Rows are points. A path goes straight from each point to the next, and from the last back to the first. The post is the endless flat space through its rows: a point in 2 columns, a line in 3, a plane in 4, and so on, so that a path can go around it. How many times does the path go around the post? Going back the other way cancels.
In the rows, zero is written as 128.

Post (1 x 2):
[[125  99]]
Path (10 x 2):
[[ 89  87]
 [ 56 138]
 [133 140]
 [184 117]
 [170 103]
 [130 130]
 [106 169]
 [144 111]
 [148  90]
 [122  42]]
Times around: 1

Post (3 x 4):
[[121 127 166  87]
 [130 116 126  80]
 [192 167  98 195]]
Path (15 x 4):
[[128 106 130 160]
 [162 112 157 141]
 [200 113 114 108]
 [159 154 158  92]
 [108 172 216  80]
 [113 179 130 140]
 [136 137  73 146]
 [152 164 108 143]
 [153 191 172  85]
 [176 139 124  91]
 [220 104 146 148]
 [127 120 213 134]
 [101 105 148 101]
 [101 155 181 110]
 [105 148 123 128]]
Times around: 0

Post (8 x 9):
[[ 93 159  55  72 213 139 182 190 100]
 [159  97 147 129 100  79 133 112 130]
 [154 139 110 147 127 126  82  86 164]
 [108 140 108  78 137 188 157 176 107]
 [143 142 168 132 144 108 117 143 230]
 [189 121 165 230 105 112 131 130 120]
 [ 94 125  21 109 125 157 195 192 117]
 [202 108 164 201 104 128 189  58 147]]
Path (10 x 9):
[[100  67  99 129 138 130 102 136 175]
 [134  98 147  91 177 126 159 139 127]
 [138  96 166 108 141 115 129 101 107]
 [112 153 149 178 119 150 126  91 172]
 [145 151  86 176 117 113 173 115 191]
 [156 151 114 142 119  93 151 157 167]
 [160 126 127 138 135 130 169 173 140]
 [168 105 125 107 141 137 144 103 128]
 [116 125  60 169 161 150 172 180 125]
 [101 108 148 184 144 153 184 128 179]]
Times around: 1

Post (13 x 14):
[[101 116 144  88 162 113 100 123 110 134 122 127  93 173]
 [120 143 121 138 154 142 148 122  99 113 130 106 134 169]
 [106 110 113  95 138 156 140 110 110 122 117 103 102 112]
 [ 88 144 113 163 141 164  93  88 112 164 141 249  79 179]
 [120  95 215 127 139 108 159  98 108 157 115 105 108 121]
 [123 131 119 122  93 152  55  99 102 121 131  87 124 137]
 [138 138 120 155 117 108 151 124 168 117 121  99 101 166]
 [134 138 100 100 108  89 200 113  90 112 111 131 103 100]
 [142 115 132 131 141  88 168  88 142 127 140  94 132 127]
 [130 131 172 137 112  97 159  98 189  83 108 121 144 137]
 [119 126 109 155 129 120 117 138 105 134 137 121 129  92]
 [109 117 139  94 109 141 148 124 120 149 146 129 133 130]
 [100 127 117 118 149 120 169 109 114 170  59 149 158 171]]
Path (9 x 14):
[[ 94 115 159 100 117 133 133 120 148  98 119 119 149 176]
 [101  98 120 131 159 118 175 111  80 123 112 136 138 151]
 [121 123 148 162  95  88 127  99 154 135 129 100 101 139]
 [ 93 124 119 116 177 107 150 109 134 131 109  95 126 113]
 [142 131 163 105 128  76 133 108 132 169 126 133 113 126]
 [123 104 134 115 164 117 130 122 101 154 116 125 110 136]
 [113 114 101 124 132 122 144 109 142 142 120 140 152 154]
 [113 106 110 128 157  99 155  89 116 127 131 117 101 112]
 [ 94 145 114 141 117 131  96  94 140 132 123 111 111 124]]
Times around: 1

Post (17 x 18):
[[127  93 166 189  97 108 141 125 114 126 167 201 167 218  37 151 119 107]
 [119 139  23 100 171 164 123 141  91 105  75 102 138 149 164  99 196  83]
 [106  67 176 113 136 121 113 117 104 146 184 205 138 198 123 214 130  76]
 [113 208  92 164 188 137  53  78 157 188  82 106 179 153 174 109 194 106]
 [118  89 176 122 175 110 207  91 134 153 183 183 120 164 104 148 114 128]
 [125 145 123 145  96 169  94  44 136 194 127  73 134 179 185  70 202 101]
 [114  83 168  81 163  97 107 101  74  97  99 172 153 175 112 133 146 150]
 [174  95 228 155 121 110 138 141 113 127 146 150 176 157  95 179  97  82]
 [128 118  63 102 186 162  85 171  88  77 167 110 186 135 135 122 151 187]
 [113 102  84  79 125 131 140  98 103  88 129 187 190 126 116 163  71 141]
 [140  95 133  57 147  89 136 164  70 166 152 154 166 188  72 173  79 134]
 [119  98  99 134 146 109  99 169  80 103 115 172 141 176 181 125  77 156]
 [120 158  90 143 129  92  76  62 172 154 104  52 102 169 164 154 204 112]
 [145 151  60 135 161 201  84 133  88 142  62 111 129 133 140 153 159 186]
 [130 135  93 126 107 134 105 142 184 174  80 116 167 148 186 124 235 151]
 [131 172 100 196 112  92 104  87  80 177 117 117 161 120 171 151 216 121]
 [108 133 109  57 137 128  88 179  82  90 147 182 106  88  94 117 107 145]]
Path (19 x 18):
[[131 185  45 137 121 103  91 156  25 138 146 102 101 163 156 122  98 158]
 [107 112 103 162 150 109 118 132  17 107 168 200 156 198 154 128 153 101]
 [100  97 145  62 110 126 117 151 108  87  99 182 140 110 139 172 137 192]
 [ 98 120 120 128 126 152 131 102  76 131 100 105 156 148 125 136  91 115]
 [110 160 145 158 125 115 114  78 155 174 167 115 141 109 100 118 132 118]
 [110 118 112 119 140 150  99 116 135 114 142 101 150 118  87 111 184 121]
 [146  95 140 146 152  49 109 150 132 136  94 162 183 171 164 161 190 116]
 [166 111 137  86 130  87 106 117 163 185  87 158 163 203 172 160 135 143]
 [118 140 130 130 128 129 117 110  82 110  79 119 141 195 133 136 173 154]
 [125  55 113  84 110 144 124 165  43 111 109 120 114 180 181 195 149 152]
 [104  98 124 138 166 144  73 103 118 127 137 143 163 133 140 135  85 138]
 [101  85  88 132 142 121  77 136  89 112 135 140 187 125 153 144 180 142]
 [132 162  77 138 127  83  86 109 126 173  84 188 145 122 148 149 166 143]
 [145 111 144  80 121 123  97  98 101  79 167 141 137 161 122 166  95 160]
 [109 156 123 132 137 113 138 129  78 140 145 136 143 162 103 129 135 116]
 [ 85 113  78 100 145 100 122 168 136 132 163 132 161 147 163 190 142  94]
 [112  86 121 133 125  96  92 120  87 126 153 142 192 175  62 131 171  87]
 [155 124  96  95 128 124 101 134 114 178  97 133 163 122 137 145 209 147]
 [155 148 140 139 180 132  71  71 102 109 134 162 122 182 152 100 140 122]]
Times around: 3
